Rows are points. Each copy is the shape, with its points in the same order, stretched, turned, moved and blurred by noise. Some copies are also mirrored. Which?

Shape, 8 rows:
[[ 21 -39]
 [ 20  77]
 [-22 -23]
 [  3  34]
 [-19 -50]
 [ 19 -36]
 [ 15  38]
 [-25 -11]]
Copy 1 (8 x 2):
[[-22  28]
 [ 70  29]
 [ -8 -11]
 [ 33  16]
 [-32  -8]
 [-19  26]
 [ 42  24]
 [  2 -11]]
Copy 1 is: mirrored
Copy 2, 8 rows:
[[ 34 -12]
 [-32  87]
 [ -5 -18]
 [-19  44]
 [  5 -41]
 [ 29  -7]
 [-14  52]
 [-23  -7]]
Copy 2 is: only turned
Copy 3 (8 x 2):
[[-43 -57]
 [ -8  50]
 [  0 -53]
 [ -7   4]
 [-12 -78]
 [-41 -52]
 [-18  13]
 [  6 -43]]
Copy 3 is: mirrored
Copy 4 (8 x 2):
[[-43   2]
 [ 36  64]
 [ -1 -29]
 [ 19  25]
 [-24 -40]
 [-43   4]
 [ 13  38]
 [  9 -22]]
Copy 4 is: mirrored

Shape, 8 rows:
[[ 19 -60  12]
 [ 23  49 -23]
 [-18 -10  44]
 [-50  -7 -38]
 [ 12 -21 -50]
 [  6 -49  32]
 [ 15 -24  17]
 [-16  25 -10]]
Copy 1:
[[-12   4 -81]
 [ 17  14  30]
 [-63  16 -12]
 [-21 -53 -14]
 [ 31 -29 -49]
 [-36  11 -64]
 [-17  14 -41]
 [-19  -9  16]]
Copy 1 is: mirrored
Copy 2 (8 x 3):
[[ 60 -53 -24]
 [-34   3  50]
 [ 29  35 -25]
 [-27   7 -49]
 [ -8 -59  -5]
 [ 63 -21 -34]
 [ 38 -19   0]
 [-24  14   4]]
Copy 2 is: mirrored

Shape, 10 rows:
[[ 16 -12 -16  11]
 [ 28  -2 -11 -47]
 [-44 -28 -13  11]
 [-11 -12  -2  13]
 [  0   1  -4  16]
 [ 20  -1 101  18]
 [ 18  -1  16 -20]
 [ 22 -49   4   4]
 [ 28  -4   5   3]
 [ 27  -4 -13 -38]]
Copy 1, 10 rows:
[[  -6   35  -13    9]
 [  38   -9  -37    5]
 [ -64    0   -1   23]
 [ -29   14    0    5]
 [ -16   19    7    3]
 [   0    2   11 -121]
 [  17   -2  -19  -27]
 [ -26   36  -40  -16]
 [  12   26  -15  -17]
 [  31   -2  -35    6]]
Copy 1 is: mirrored
Copy 2 (10 x 4):
[[ -2 -18  -2  16]
 [ 45 -34 -25 -16]
 [-52   4   0 -14]
 [-17  -1   9   4]
 [ -3   5   1  17]
 [ 44  27 113   6]
 [ 32  -9  12  -6]
 [ -9 -40  40  -5]
 [ 22 -15  15  17]
 [ 37 -31 -23 -11]]
Copy 2 is: only turned
Copy 3, 10 rows:
[[ 11  18 -10  17]
 [-20 -13 -18 -22]
 [ -4   3  25  58]
 [ 19   6  13  25]
 [ 14  15   7  17]
 [ 85 -58 -10   6]
 [ 10 -15 -10  -9]
 [ 31 -11 -39  39]
 [ 27   1 -16  -2]
 [-14  -2 -19 -18]]
Copy 3 is: only turned

Shape (12 x 6):
[[-29 -31 -27   1  40  14]
 [ 27  87  -4  62 -25   7]
 [-30  27   0 -39  24 -27]
 [  7  44  47  38 -25 -34]
 [ 28  62  38  78 -12 -39]
 [  6  -4 -25 -24  56 -28]
 [ -8 -25  -3 -34  13  -7]
 [ 15 -11 -33 -18  -1 -12]
 [ 13  12  55  20   5  19]
 [  4   1   3 -40  42 -21]
 [ 17 -16  38 -29  15  56]
 [ -4   4  12  -5 -11  52]]
Copy 1:
[[ 47 -20  12 -30  53  18]
 [-81  -8  68  58   4  -6]
 [ -3 -16   0 -49  40 -41]
 [-63 -42 -13  35   6 -21]
 [-85 -65  17  63  26 -18]
 [ 33 -31  20 -22  79 -41]
 [ 35  -9 -17 -12  33 -23]
 [ 14  14  -2  18  52 -20]
 [  4 -56  15  23 -20  -8]
 [ 31 -29   9 -27  47 -54]
 [ 65 -29  25   2 -37 -14]
 [ 23  -7  26   7 -28  13]]
Copy 1 is: only turned
Copy 2:
[[ 26  17  29 -27  11 -65]
 [ 32 -48 -27  71  25  61]
 [ -1  59  29  21  -8 -18]
 [-16 -28  23  47 -30  34]
 [ 35 -60  22  61 -29  50]
 [ 59  50  35 -18 -21 -21]
 [ -1  36  25 -38 -18 -32]
 [ 33  21 -14 -24 -25  -8]
 [-28 -22  47 -14   5  11]
 [ 15  52  43 -20 -20  -8]
 [-49  12  41 -64  29  -1]
 [-39  -6   2 -23  37  -6]]
Copy 2 is: only turned
Copy 3, 12 rows:
[[  4 -47 -34 -14  -1  -6]
 [-36  64   7 106   9  64]
 [-32  -2 -21  -8   9 -49]
 [-15  25  29  57  40  -1]
 [-20  36  21 103  40  21]
 [ 12 -14 -57  -6  -4 -52]
 [ 10 -15 -11 -27   3 -42]
 [ 17   5 -21   1 -14 -24]
 [  6   4  -1  21  54  15]
 [  2  -6 -39 -18  14 -42]
 [ 14   3 -17 -44  44  17]
 [ -2  10   3  -6  20  37]]
Copy 3 is: only turned
